Each row is a point. To make a cloud, some directions were put in groups of two or more. Within a group, all points are equally far from the middle, so they leave a hole (a ring in 2 directions, a hollow ball in 3). The other directions are filled evenly. Then the cloud was stretched, turned, moved and blurred a little. How many holes are there, and how many directions does each take, smallest first?
In the rows, 128 means zero.

Cloud (13 x 2):
[[108 164]
 [ 58 154]
 [163 118]
 [ 74 149]
 [133  87]
 [104 160]
 [ 87  75]
 [138 173]
 [ 81 115]
 [164 154]
 [ 56 154]
 [ 98 100]
 [141  82]]
Holes: 0

Cloud:
[[ 98 125  90 158]
 [142 203 111 111]
 [160 182  77 114]
 [160 170 154 150]
 [188 105 151 103]
 [110 102  92  68]
 [124 132 134 170]
 [129 153  82  59]
 [145 132 188 146]
 [131 183 144  92]
 [ 99 133  46 138]
 [161 174 114  92]
 [212 153 123  77]
 [171 133 184  95]
 [ 99 120 158 156]
 [160 135 101  70]
 [139 175  98  79]
 [150 153 163  73]
 [135 107 114 166]
 [152  87 121  78]
 [206 134 132  71]
 [175 170 184  94]
 [182 127 138 103]
 [ 96 191 165 125]
 [105 130 149 184]
 [127 174 185  90]
 [127  68 192 107]
 [168 157  86 140]]
Holes: 0

Cloud (48 x 6):
[[ 67 102 124 189 127 174]
 [137 144  96  63 101 132]
 [137 153 160 110  88  57]
 [156 161 103 155 108 102]
 [144  95  71 156 106 177]
 [104  76  85 157 135 158]
 [102 186 178 132  78 166]
 [132 118 109  62  97 131]
 [107 115 107 131  33 105]
 [109  92  65 174  93 177]
 [143  95 108 105 172 115]
 [121 175 191 133 105 114]
 [ 51 163  79  97 106 158]
 [112  91 185 128  91  94]
 [119  67 123 120 159 138]
 [148 160 134 134  70  91]
 [118 189  78  85  92 132]
 [139 158  93  84  96  89]
 [129 169 136 164 134 189]
 [ 89  92 127 205 131  83]
 [164 141  77 153  93 156]
 [ 73 160  93 173 157 133]
 [ 80 188 172 156  85 134]
 [115 193  82 119 112  98]
 [ 38 121 174 128  88 116]
 [ 97 177 191 111 106 130]
 [136 159 152  96  62 104]
 [ 80  99 141 102  38 147]
 [ 82 123  77 147  25 129]
 [138 185 118 136  88  84]
 [ 34 127 165 113 106 140]
 [ 92  84 159 104  73 156]
 [ 50 147 178 122 146 140]
 [156 154  65 122 114 157]
 [127 182 159 126  95  63]
 [106 192 166 110  75 108]
 [143 128 199 134 139 113]
 [ 96 166 183 164 154 134]
 [ 60  88 136  99  83 170]
 [ 44 126 158 134  92 198]
 [138 118  85 135  94  71]
 [ 92 107 115  97  32 125]
 [ 91 177 195 109 115 111]
 [128 123 143  66  97  93]
 [154 137  88 117 140 183]
 [154 163 124 167 118 106]
 [147 126 159 116 132 191]
 [149 133 154 142 164 158]]
Holes: 2 (2, 3)

Cloud:
[[148 175  98 134 127  41  66 174  85]
 [ 72 129  51 174 109 172 121 139 140]
 [117 129 170 134 134 205 124 166 158]
 [ 90  68 120 120 120  46 159  94 133]
 [133 145  67  96 152 140  80 187 125]
 [ 96  64 105 145 100 192 133 121 118]
 [ 80 113 103  93  99  52 151 133 155]
 [ 52 148 137 148 119 176 154 177 181]
 [ 56  56  84 117 103  88 103 168 158]
 [ 85 118 179 132 118 147 195 105 168]
 [ 92  67  93 105 110  65 166 168 154]
 [ 83  89 104  89 134 157 180 167  79]
 [133  68  66 102 133  51 128 133 144]
 [113 167 148 182 121 162 135 142 157]
 [ 44 141 142 130 117 177 150 137  79]
 [ 66 146 142 104 128  83  67 171 149]
 [ 71 111 132 141 100  90  36 134 124]
 [106 170 151  80 162  99 114 149 145]
 [126 144 100 129 183 153 144 106 188]
 [ 31 125 165  96 140 116 119 119 164]
 [ 54 115 107  88 105 139  53 138 133]
 [ 95 122  48 125 123  37 104 142 108]
 [130  59 104 125 114  48 102 119  89]
 [ 52  85  99  83 152  99 115 152 173]
 [ 97 105 191 108 145  96  93 138 156]
 [116 116 126 200 119 165 113 156 150]
 [ 95  85  96 184  97 184  92 163 154]
 [105 184 146  86 113 171  95 156 131]
 [ 62 141 164 121  77 184 156 155 179]
 [163  99  86 153  75 117  87 159 168]
 [145  88 118 166 159  73 110 135 151]
 [ 94 114 122  99  61 124 141 206 126]
 [ 72 128 147 110 122  83 176 127 191]
 [ 69  65  94  88 164 153 140  96 126]
 [107  95 170  56 135 143 134 161 136]
 [133 146 152 161  65 113 120 153 154]
 [ 89  83 118 121 105 114 171 197  80]
 [ 82  78  76  74  80 119 133  89 163]
 [118  98 155 137 145 141 207 142 138]
 [ 87 175 159 145  54 108  86 158 117]
 [ 75  77 142 123  51 137 119 116 113]
 [ 53 144 118 116 148  88  70 157 151]
 [ 40  92  78 123 135  89 125  84 150]
 [ 84 166 179 176 147 121 113  97 155]
 [ 95  94 116 105 151  80 184 175 145]
 [ 65 114 175 181 103 106 144 102 135]
 [ 85 173 151 137 174 118 154 162 153]
 [ 79 166 146 196 102  90  96 167 130]
 [112  48 129 151  89 126 130 177 141]
 [ 94 118  66 122  74 114 186 156 114]
 [ 90 152  59 155 112 133 159 169 132]
 [134 101 116 136  79 117  41 123 169]
 [ 80  93 150 113  56  75 161 132 133]
 [ 65 124 140  88 128 122 205  86 123]
 [ 85 170 104 147  67 102  91 183 144]
 [ 46 154 126 167 118 163 132 171 181]
 [ 45  65  75 159 169 143 130  98 198]
 [100 132 124 119 126 142  75 224 129]
 [ 57  84 149  74  91 129 138  90 130]
 [ 27  77  80 148 103 189 150 137 190]
 [ 59  96 108 140  76 198 101 181 151]
 [100 173 142  63 131 107 133 120 130]
 [ 95  98  60 105 131 134 171 184  70]
 [ 41 135 123 139 177 141 150 149  83]
 [151 108  37 105  88  89  99 158  92]
 [120 118 163 129  64  98 112 176 187]
 [101  87 158 152 100  98 144  91 189]
 [132 145 137 123 120  99  30 156 159]
 [105 139  83 144 146 110 189 102 159]
 [ 87 191 124 163  81 145  81 130  90]
 [139 126 164 120  70 116  90 192 106]
 [105 127  89 179 165 154  94 164  77]
 [ 91  88 143 157 129 157 111 201 138]
 [165  95 126 140 124 101  70 180 158]
 [128 126  43 158  75 112 112 132 114]
 [ 95  82 157  84 111 119  92 188 130]
 [ 86  64  72  89 155  99 143 174 139]
 [125  61 126 160 173 112 114 134 175]
 [ 84 150 133 170 173 160  87  98 197]
 [115 118  96  69 142 159 178 175 121]
 [ 61 111 134  85  66  82 160 105 117]
 [127  91 101 180 178 131 140 113 176]
 [144 124 155 155  94  83 145 190 105]
 [135 139 140 188 111  59 127 128 132]
 [109  88 161 137  96 107 133 195 184]
 [115 165  97 125 175  68 134 105 136]
 [ 77 163 166 128  97  58 104 159 145]
 [ 71  55 129  99 115  69 120 118 138]
 [ 81 119  90  71 142 146 179 111  84]
 [ 54  54 105 124 173 148 129 162 159]
 [ 97 157 103 104 144  53 107 192  82]
 [ 93 162 101 127  75 165 116 197 143]
 [153 109 148 130  63 120  95 147 101]
 [174 124 119 123 148 120 160 182 115]
 [ 71  94 106 139  79 101 109 196  79]
 [113 107 151 175  65  90 101 157  92]
 [163 143  90 140 116 137  92 131  52]
 [133  86 139 131 104 168 111 147  86]]
Holes: 2 (4, 4)
